Each row of a before or after table is a point. The points were changed in one or more steps. Then noise was added and the rows were shuffled. The steps act on columns, c1 being the first. Write out the steps. A step turns or swaps two columns, mirrors them in a line or flattens them onto one, adds a multiple of one to another, or multiplies or shifts one. Angles are multiples of 10 degrees, from the lower column toward the higher: turns from -170 to 170, lines from 10 to 170 but not 90. Use the fewest steps. Two steps may share a column if one is a turn and the other turns, adds or multiplies; they go together, in the order done. Otherwise the lowest column goes first.
(in the rows, 128 means zero)

Before:
array([[ 94,  89, 185],
       [138, 101, 118],
       [154, 127, 120],
       [120, 122, 177],
       [126,  77, 100],
       [134, 132, 150],
       [177, 128, 121],
       [141, 142, 122]])
After:
array([[192, 122, 135],
       [166, 142, 184],
       [171, 141, 107],
       [178, 140, 155],
       [182, 117, 121],
       [160, 171,  98],
       [216, 126, 139],
       [137, 195, 130]])
Steps: shift c1 by 40; turn c2 and c3 by -130 degrees

Before:
array([[109, 160, 155, 119, 121, 126],
       [140, 130, 135, 112,  90, 135],
       [171, 160, 152, 146, 104, 149],
       [116, 125, 144, 175, 110, 114],
       [120, 117, 138, 119,  76, 205],
       [129, 160, 101, 112, 110, 121],
       [138, 150, 128, 161, 133, 132],
       [114, 144, 133, 118,  91, 143],
       [123, 135, 147, 109, 126, 116],
       [122, 136, 151, 120,  85, 125],
       [113, 158,  13, 216, 126, 128],
       [143, 123, 130, 129, 129, 134],
       [117, 129, 126, 120, 110, 134],
       [150, 152, 132, 116, 101, 130]])
After:
array([[113, 142,  14, 218, 124, 126],
       [118, 118, 145, 174, 104, 114],
       [118, 131, 127, 120, 104, 134],
       [115, 147, 134, 120,  81, 144],
       [143, 123, 130, 127, 130, 134],
       [109, 160, 156, 125, 119, 127],
       [170, 155, 152, 151,  96, 149],
       [129, 162, 100, 118, 104, 121],
       [122, 138, 146, 112, 126, 117],
       [150, 152, 133, 120,  92, 130],
       [141, 133, 135, 113,  80, 136],
       [122, 138, 151, 121,  73, 124],
       [138, 145, 129, 164, 136, 131],
       [120, 120, 138, 118,  61, 204]])
Steps: turn c2 and c4 by 10 degrees; multiply c5 by 1.3

Before:
array([[126,  95, 103, 153, 145, 112, 144,  72, 113],
       [133, 100, 120, 124, 129, 124,  67, 165, 153],
       [142, 144, 106, 132, 123, 151, 110, 156, 112],
       [ 97, 103,  92, 128, 110, 104,  76, 155, 106],
       [130, 208, 139, 110, 120, 141, 151, 112, 112],
       [135,  82,  92, 127, 119, 101, 125, 130, 150],
       [134, 121, 147, 148, 107, 131, 128, 145, 135],
       [107,  98, 103, 133, 156, 101, 145, 120, 115],
       [137,  84, 165,  53, 100, 111, 142, 129, 118]])
After:
array([[131,  93,  41, 164, 146, 113, 141, 176,  63],
       [142,  83,  33, 128, 118, 100, 125, 127, 152],
       [139, 147,  46, 102, 124, 151, 106, 118, 123],
       [116, 209,  78, 151, 121, 142, 151, 121, 121],
       [102, 102,  30, 105, 110, 103,  76, 114, 121],
       [134, 123,  88, 102, 106, 129, 127, 135, 124],
       [140, 103,  63,  98, 129, 123,  67, 106, 176],
       [111,  94,  45, 134, 156, 101, 146, 137, 107],
       [143,  87, 105, 165, 103, 110, 142,  64, 184]])
Steps: turn c1 and c2 by 10 degrees; shift c3 by -60; turn c4 and c8 by 120 degrees; add -1 times c8 to c9

Before:
array([[147, 111, 109, 148, 138, 106, 107, 170,  96, 142, 132],
       [128, 118, 114, 152, 165, 114, 137, 142, 160,  68, 122],
       [137, 101, 121,  92, 136, 149, 126, 183, 159, 124, 137],
       [148,  91,  81, 121, 148, 107, 144,  43, 156, 149, 118],
       [147, 104, 112, 152, 142, 133, 125,  90, 161, 149, 127],
       [149, 131, 108, 151, 152, 123, 150, 185, 123, 149, 131],
       [151, 142, 111,  98, 140, 126, 103, 177, 149, 144, 124],
       [136, 103, 107, 151, 206, 124, 132, 157, 153, 140,  97],
       [152, 127, 107, 154, 138, 161, 138, 118,  87, 107, 133]])
After:
array([[157, 108,  98, 140, 141, 111, 105, 169, 151, 143, 189],
       [ 97, 131, 100,  90, 140, 103, 134, 176, 148, 128, 185],
       [158, 114,  92, 161, 137, 136, 159, 121, 163, 117, 190],
       [ 98,  97, 118,  93, 136, 132, 149, 183, 117, 112, 200],
       [ 95,  96, 102, 142, 140, 122, 138,  89, 125, 156, 184],
       [124, 123,  97, 146, 159, 150, 123, 182, 146, 155, 192],
       [ 96,  86,  50, 113, 149, 142, 112,  43, 124, 144, 181],
       [105, 105,  96, 147, 207, 130, 120, 156, 121, 149, 158],
       [103, 119, 107, 167, 167, 134, 111, 141, 112,  78, 181]])
Steps: turn c1 and c2 by -20 degrees; turn c1 and c9 by 110 degrees; multiply c3 by 1.6; turn c4 and c10 by 20 degrees; swap c6 and c7; shift c11 by 60

Before:
array([[118, 142, 152, 150, 120, 119, 116, 151, 120, 119, 106, 136, 134,
        116],
       [132, 142, 113, 141, 152, 106, 128, 141, 160,  94, 133, 102, 138,
        103],
       [148, 111, 139, 118, 119, 114, 122, 170, 122, 129, 141, 118, 114,
        116],
       [ 44, 144, 120, 137, 129, 125, 117, 137, 140, 130, 110, 168, 127,
        136],
       [137, 137, 126, 105, 142, 129, 116, 133, 133, 121, 111,  92, 114,
        145],
       [150,   7, 125, 157, 111, 117, 145, 132, 140, 128, 112,  86, 116,
        133],
       [136, 139, 124, 147, 118, 117, 141, 132, 148, 126, 131, 100, 119,
        132],
       [149, 145, 128, 103, 120, 106, 134, 147, 159,  98, 121,  99, 141,
        134]])
After:
array([[131, 142, 113, 140, 151, 106, 137, 116, 159,  93, 132, 103, 133,
        102],
       [150, 144, 153, 133, 120, 108, 139, 145, 157,  98, 124,  99, 141,
        117],
       [137, 140, 151, 135, 142, 128, 159, 144, 133, 121, 115,  91, 111,
        135],
       [150,   7,  99, 125, 111, 116, 177, 134, 140, 128, 117,  85, 138,
        128],
       [136, 139, 108, 128, 119, 118, 162, 134, 149, 126, 130, 100, 135,
        128],
       [118, 142, 111, 102, 120, 119, 112, 134, 120, 119, 112, 136, 122,
        103],
       [ 44, 144, 117, 134, 129, 125,  96, 139, 139, 131, 116, 167, 119,
        127],
       [148, 111, 140, 120, 120, 114, 144, 148, 121, 129, 139, 118, 116,
         88]])
Steps: mirror c3 and c4 in the line at 140 degrees; turn c7 and c13 by 60 degrees; add -0.7 times c12 to c7; turn c8 and c14 by -50 degrees; multiply c11 by 0.7

Before:
array([[109, 107, 150,  83,  83, 119,  76, 160, 109,  78, 136, 121,  94,
        130, 122,  99, 124, 137, 164,  99],
       [136,  71, 165, 142, 102, 138, 136, 135, 113, 124, 101, 150, 104,
        166, 151,  99,  81,  87, 104, 156],
       [120,  96, 116, 148, 118, 113, 121, 138, 114, 114,  93, 147, 134,
        101, 154,  99, 101, 113, 133, 154],
       [124, 135, 136, 125, 155, 140,  78,  84, 176, 148, 109, 155, 147,
        176, 120, 103,  98,  95, 111, 158],
       [133, 159, 152,  88, 119, 125, 136,  96, 132, 152, 159,  95, 105,
        160, 151, 130, 100, 145, 166, 109],
       [ 97,  91, 110, 156, 131, 141, 119, 119, 115, 125, 112, 120, 164,
        125,  99, 177, 155, 102, 132, 158],
       [136, 151,  90,  72,  97, 134, 109, 113, 168, 105, 145, 167, 173,
        111, 119, 133, 166,  92, 142, 107],
       [104, 147, 153, 158, 145, 194, 137, 146, 108, 107, 125,  97, 106,
        129,  93, 112, 111, 165,  98, 176],
       [ 69,  78, 121, 104, 134, 137, 143, 107, 167,  82, 139, 161, 149,
        115, 106, 176,  93, 154, 162,  92],
       [115, 108,  96, 117, 146, 196,  85, 121, 124, 131,  99, 173, 150,
        165, 182, 142, 135, 135, 173, 169],
       [119, 159, 173, 126, 124, 110, 145, 169, 133, 147, 149, 136, 135,
        104, 111, 175, 165,  99, 162,  93],
       [124, 133,  97, 134, 127, 181, 123, 159, 122, 145, 169, 101, 134,
        102, 147, 120, 116, 136, 114, 148]])
After:
array([[119,  99, 157, 150, 120, 117,  80, 132, 114, 104, 148, 152, 130,
        100, 132, 134, 148, 158, 134, 156],
       [ 97,  93, 107, 159, 131, 132,  82, 132, 119, 150, 155, 114, 150,
        123, 153, 126, 119, 140, 135, 160],
       [111, 104, 116,  82,  84, 121,  36, 102, 110, 142, 118, 143, 104,
        128, 110, 128, 176, 120, 164, 102],
       [123, 135, 118, 127, 151, 143,  37, 172, 175,  92, 162, 118, 145,
        176, 124, 126, 120, 141, 110, 157],
       [128, 132, 159, 135, 130, 182,  84,  90, 122, 110, 117, 123, 134,
         98, 148, 121, 116,  90, 114, 149],
       [ 70,  80, 111, 106, 135, 127,  98, 165, 167, 109,  98, 137, 143,
        115, 142, 131, 183, 118, 163,  91],
       [116, 109, 190, 116, 147, 194,  46, 163, 128, 133, 124, 158, 144,
        162, 142, 118, 125, 157, 174, 168],
       [140,  65, 139, 144, 102, 145, 100, 132, 111,  85, 172, 150, 109,
        165,  83, 127, 148, 149, 103, 155],
       [137, 147, 130,  73,  98, 132,  68, 164, 170, 174, 162, 147, 157,
        114, 168, 125, 138, 106, 142, 107],
       [106, 147,  86, 155, 145, 195,  99,  93, 103, 118,  94, 113, 116,
        128, 122, 112, 154, 138, 101, 178],
       [117, 160,  93, 123, 125, 103, 108, 101, 129, 160, 154, 161, 130,
        101,  95, 134,  96, 102, 161,  93],
       [131, 156, 140,  86, 122, 128,  93, 130, 136,  95, 106,  79, 116,
        157,  99, 125, 113,  97, 165, 107]])
Steps: turn c3 and c15 by -110 degrees; flatten c6 and c16 onto the line at 170 degrees; shift c7 by -40; mirror c8 and c12 in the line at 70 degrees; turn c10 and c17 by -110 degrees; mirror c11 and c18 in the line at 130 degrees; multiply c13 by 0.7
